Every row gives one point. Each table stands for the endless flat space through its points: a line for two points, a plane for three, and so on. Write the one point that lies in both, or say that there is none.

First, 2 rows:
[[-5.0  3.7 -3.7  0.6]
 [-3.4  2.1 -3.5  1.6]]
Second (2 x 4):
[[-2.2  2.7 -3.0  3.1]
 [-2.8  0.6 -3.6  1.6]]
They share: [-2.6  1.3 -3.4  2.1]

First, 2 rows:
[[-3.5 -3.8 -2.3  4.0 -1.1  3.3]
 [-0.8 -2.0 -2.6  2.5 -0.5  4.2]]
Second (2 x 6):
[[-3.5 -3.8 -2.1  4.4 -1.7  3.8]
 [-5.3 -5.0 -1.5  6.2 -3.3  4.2]]
They share: [-2.6 -3.2 -2.4  3.5 -0.9  3.6]

First (2 x 9):
[[-3.9  2.8 -1.1 -2.9 -3.0  3.7  2.4  3.6  4.2]
 [-1.2  3.7 -1.4 -3.8 -3.0  1.3  2.4  2.1  1.8]]
Second (2 x 9):
[[-1.8  1.9  0.4 -3.2 -3.2  1.3  3.8  2.9  2.0]
 [-4.8  4.9 -3.6 -3.2 -2.7  5.3  0.3  3.4  5.5]]
They share: [-3.0  3.1 -1.2 -3.2 -3.0  2.9  2.4  3.1  3.4]

First (2 x 11):
[[ 0.5 -0.1 -0.6 -1.9 -3.5 -3.1 -2.5 -2.1  2.1  2.1  2.2]
 [ 1.7 -0.1  2.6  1.3 -2.3 -2.3 -2.9 -4.5  3.7  0.1 -1.4]]
Second:
[[ 2.2  0.2  2.7 -0.6 -7.0 -3.0 -3.2 -0.9  0.3  2.5 -0.1]
 [ 2.4 -1.5 -0.3 -3.2 -5.5 -2.3 -3.0 -2.8  1.3  2.4 -0.2]
 [ 0.0  2.8  2.1  1.4 -1.8 -5.8 -1.2 -0.3  3.3 -1.3  1.7]]
They share: no point

First:
[[-0.5 -8.1 -0.8  2.7  6.0 -0.8 -1.8 -3.4  1.1  0.4  5.1 -3.6  0.8 -4.0]
 [-3.1  0.1 -4.8  1.3 -0.6  1.0  1.6 -0.2 -4.7 -3.2  1.3 -2.4  5.4 -1.6]
 [-1.9 -4.7 -2.7  1.3  3.0  1.0  0.4 -2.0 -1.1 -0.5  4.0 -3.9  3.3 -3.1]]
Second, 3 rows:
[[-2.8 -4.1 -2.2  3.9 -0.2 -2.7 -1.2 -1.2 -4.1 -3.8  1.6 -2.8  2.3 -1.1]
 [ 1.2 -1.6 -1.7 -0.1  4.3  0.3  1.3 -4.2 -0.6 -2.3  4.6 -3.3  3.3 -3.1]
 [-1.6 -2.9 -5.4  2.3  6.6  2.5 -0.8 -0.4 -0.5  1.0  2.4  0.4  3.9 -5.1]]
They share: [-1.7 -3.3 -2.9  2.7  2.4 -0.8 -0.6 -1.6 -2.5 -2.3  2.4 -2.1  2.9 -2.5]

First, 2 rows:
[[-4.4  1.6 -1.5  1.6 -3.9 -2.2  1.8 -2.5 -0.1 -0.1 -0.1 -1.6  0.9 -1.6
   2.0 -1.3  0.8  5.1]
 [-4.1  1.6 -2.1  1.4 -3.4 -1.6  1.6 -2.7  0.3  0.3 -0.2 -1.9  0.9 -1.4
   1.8 -1.5  0.4  4.5]]
Second (2 x 18):
[[-3.9  2.4 -3.9  2.2 -1.2  1.0  0.6 -2.3  0.9 -0.3 -1.6 -1.9 -0.9 -1.8
   3.0 -0.5  0.6  2.9]
 [-4.1  2.8 -4.2  2.8 -0.6  1.7  0.3 -1.9  0.8 -1.0 -2.2 -1.6 -1.8 -2.2
   3.8  0.2  1.1  2.7]]
They share: [-3.5  1.6 -3.3  1.0 -2.4 -0.4  1.2 -3.1  1.1  1.1 -0.4 -2.5  0.9 -1.0
  1.4 -1.9 -0.4  3.3]

First (3 x 24):
[[-2.1 -2.2 -1.0  0.0  0.5 -2.8  3.9 -0.4 -0.2  0.0  3.5  2.0 -1.7 -3.1
  -2.7 -3.1 -2.0 -1.8 -2.9  3.6 -2.9 -2.4 -4.7  2.0]
 [-3.7 -1.4 -0.2  0.4  0.3 -4.0  3.5 -0.4  0.8  0.4  2.3  2.0 -2.5 -1.3
  -4.1 -3.1 -3.2 -2.4 -1.7  2.2 -2.3 -2.6 -4.1  1.8]
 [-5.6 -0.6  0.6  0.0  0.3 -5.5  3.7 -0.4  2.0 -0.1  1.8  2.4 -3.4 -0.1
  -6.2 -4.0 -3.8 -3.9 -0.1  0.4 -1.6 -3.1 -4.3  2.0]]
Second (2 x 24):
[[-0.2 -3.9  0.3  2.5  2.6 -5.2  0.4 -3.1  1.0 -0.4  4.6  2.8  0.7 -1.6
  -5.1 -2.2 -4.4  0.6 -1.8  0.9  0.0 -0.7 -5.4  1.2]
 [-1.8 -2.5 -0.3  1.5  1.0 -3.8  2.2 -1.3  0.4  0.6  3.0  2.0 -1.1 -1.6
  -3.5 -2.2 -3.6 -0.6 -2.4  2.5 -1.8 -1.7 -4.2  1.4]]
They share: [-2.6 -1.8 -0.6  1.0  0.2 -3.1  3.1 -0.4  0.1  1.1  2.2  1.6 -2.0 -1.6
 -2.7 -2.2 -3.2 -1.2 -2.7  3.3 -2.7 -2.2 -3.6  1.5]
